Each row is a point. Before rounding, the points of a table are all equally far from one centre. They may lie mostly on one side of it. Where is the centre, to within rounding?

Points (10 x 3)
[[-34  10 -38]
 [-35  15 -11]
 [-38  12 -25]
 [-48  -1 -17]
 [-40   1 -42]
 [-34 -21 -55]
 [-33  12 -36]
 [-29  16 -36]
 [-24  14 -43]
 [-43 -38 -41]]
Centre: [ -6 -21 -18]

Points (18 x 12)
[[  0  12  -3 -10  21 -20  24 -12  -8   5  23  49]
 [ 14  33   7 -27   0 -30  40  -1  -5  -2  18  14]
 [ -2  21 -15  -4  12 -27  47 -23  13  -3  -1  31]
 [ 26   6   9  -2  23 -22  27  -7   3   1  26  16]
 [  1  11   2  -8   6 -20  45 -15 -13  -2  21  24]
 [  7  52   5 -24  11 -27  20 -11  13  -6  18  28]
 [  8  29 -13 -18  22 -38  12   4   2  -8  22  31]
 [ -3   8  -5  -2  16 -40  -3   2 -11  -5  26  11]
 [-21  22   5 -13   5 -60  18   8  18   0  -7  20]
 [ -3  27  26  -6   2 -33  22  -6  23   3  34  33]
 [  5  27  -2  12  10 -20  22 -17 -18  -6  15  21]
 [  1   9  16 -11   4 -22   7 -21  -9   3  33  38]
 [  5  26  18  -8   7 -36  26  12  -8   0   8  43]
 [  6   9  15 -19  14 -32  51   0  -5  21  10  27]
 [  0  30   1   8  10 -10  40  -7 -12   6   3  40]
 [  6   0  10 -15  12 -13  45  -8  -2 -10   7   1]
 [-15  13  -8  -6  -2 -10  45  -5 -15   8  20  -1]
 [ -1  28   7 -18  13  -7  31 -26  -9   2  30  12]]
Centre: [ -5  16   1 -12   1 -16  11  -3  13  17   2  15]
